Rows are points. Examples show where two turns around zero, p and q, send a point. Write where each new point lands after one turn and then the other. Backwards means that the second turn is done in reverse. Each puzzle has new turns, and all numbers are rounded.

Turn p:
-2.09,-0.94 -> -0.12,-2.29
2.20,1.96 -> -0.73,2.85
-0.11,-1.02 -> 0.86,-0.57
Turn q:
0.11,0.59 -> -0.04,0.60
2.08,-0.32 -> 2.09,0.21
-2.47,0.27 -> -2.46,-0.36
0.38,2.35 -> -0.22,2.37
-0.09,-2.88 -> 0.64,-2.81
Where do these land?
q, then p: -0.90,0.24 -> -0.43,-0.82
q, then p backwards: 1.04,-2.67 -> -1.29,-2.56
p, then q: -0.14,2.43 -> -2.40,0.40

Turn p:
-1.39,4.08,-2.34 -> -3.31,1.86,-3.10
0.83,-0.88,-0.19 -> 0.51,-1.10,0.19
-0.84,0.61,-1.29 -> -1.61,0.09,-0.38
0.11,-0.44,1.72 -> 1.46,0.67,0.76
-0.14,-2.83,1.70 -> 1.67,-0.62,2.78
1.44,-0.55,0.41 -> 1.29,-0.90,-0.24
Turn q:
0.52,-1.25,0.66 -> 0.38,-1.44,0.25
-1.31,0.95,0.19 -> -1.35,0.89,0.20
1.33,2.41,-3.26 -> 2.03,3.36,-1.69
-0.76,0.03,2.97 -> -1.49,-1.02,2.48
0.22,-2.13,-0.55 -> 0.43,-1.78,-1.23
Where do these land?
p, then q backwards: 0.31,0.45,1.19 -> 0.90,0.61,-0.72
p, then q: 2.46,1.23,-1.24 -> 1.08,-0.31,-2.80
p, then q: 1.01,-1.27,1.04 -> 1.41,-1.05,0.79
p, then q: -3.78,-0.41,-0.99 -> -3.51,0.63,1.64

Turn p:
2.09,0.29,-4.01,0.09,1.40,0.29 -> 1.10,0.19,-2.40,1.52,3.62,0.40
-0.76,3.75,0.63,1.00,-0.90,1.48 -> 1.06,3.51,-0.22,-0.64,-1.21,-1.91
-0.87,-1.18,0.17,-2.28,1.46,-3.40 -> -1.11,-3.99,0.40,-0.29,0.58,-1.83
-2.68,-0.52,0.51,-0.72,0.49,0.97 -> -1.14,-0.33,-0.94,-2.40,-1.17,0.07
0.48,0.81,0.24,0.96,-0.52,1.85 -> 0.92,1.97,-0.09,-0.13,-0.43,0.79
2.42,1.73,-1.48,-0.61,-0.67,0.16 -> 2.09,0.71,-1.03,2.24,0.69,-0.69
-0.50,-0.85,-0.41,0.54,-1.95,-2.23 -> -2.32,-0.49,0.61,1.94,-0.44,-0.50
-1.51,-1.80,2.80,2.65,-0.43,-0.29 -> -2.29,0.69,3.16,-1.36,-1.07,1.41
1.33,-2.23,1.54,-1.63,1.14,1.18 -> 1.70,-2.25,0.51,-0.89,-0.55,2.27
Turn q:
-0.18,2.42,1.41,-2.01,1.32,1.78 -> -2.01,0.94,2.03,1.80,-1.16,1.80
1.57,-0.62,-0.85,-0.33,-1.35,-0.47 -> 0.42,1.43,-1.16,-1.43,-0.05,-0.33
0.22,1.11,1.18,-1.32,1.95,0.12 -> -0.80,-0.33,1.62,0.36,-1.58,1.50
-1.20,0.89,-0.87,-2.44,2.57,2.23 -> -3.83,-0.91,0.86,0.60,-0.17,1.97
-0.84,0.02,0.82,2.95,-5.01,-1.62 -> 3.54,1.67,-1.66,1.76,1.11,-3.92
-0.92,-1.58,0.65,0.08,-1.13,-1.27 -> 1.32,-0.76,-1.83,0.51,-0.56,-0.64
1.03,-0.50,-2.75,1.34,1.87,-1.66 -> -0.22,-1.59,0.76,-3.49,0.55,-1.13
0.31,-1.74,0.42,1.72,-0.24,0.90 -> 1.58,-0.45,-0.62,-0.09,1.87,0.74
Where do these land?
q, then p: -2.00,-1.16,-1.28,-0.14,0.65,1.19 -> -1.75,-0.64,-0.78,-1.48,1.26,0.99
p, then q: -0.76,-0.73,-0.61,1.94,1.17,-0.62 -> -1.13,-1.59,0.86,1.16,-0.68,0.79
p, then q: 1.04,1.96,1.28,-2.43,-3.20,-0.35 -> 3.03,2.12,-0.88,-0.94,0.75,-2.63
q, then p: -0.43,-1.63,-0.89,2.29,-0.49,-1.53 -> 0.46,-2.56,0.14,1.23,1.75,0.33
p, then q backwards: -1.21,-0.40,-0.31,0.50,1.74,-2.38 -> -1.05,0.61,-2.54,1.19,1.06,0.43
p, then q: 0.78,-1.78,0.90,-1.26,1.20,1.55 -> -0.50,1.17,-1.36,-0.54,0.88,2.34
p, then q: 0.78,2.21,2.65,-0.77,-1.55,1.62 -> 1.59,3.75,0.05,-0.15,-0.77,-0.96
q, then p backwards: 3.02,2.46,0.70,-1.95,-2.42,0.60 -> -0.68,2.19,0.70,3.11,-2.18,2.34
q, then p: -1.23,-0.94,-2.44,1.82,2.90,-0.09 -> -0.92,-3.64,0.15,-1.90,0.02,1.53
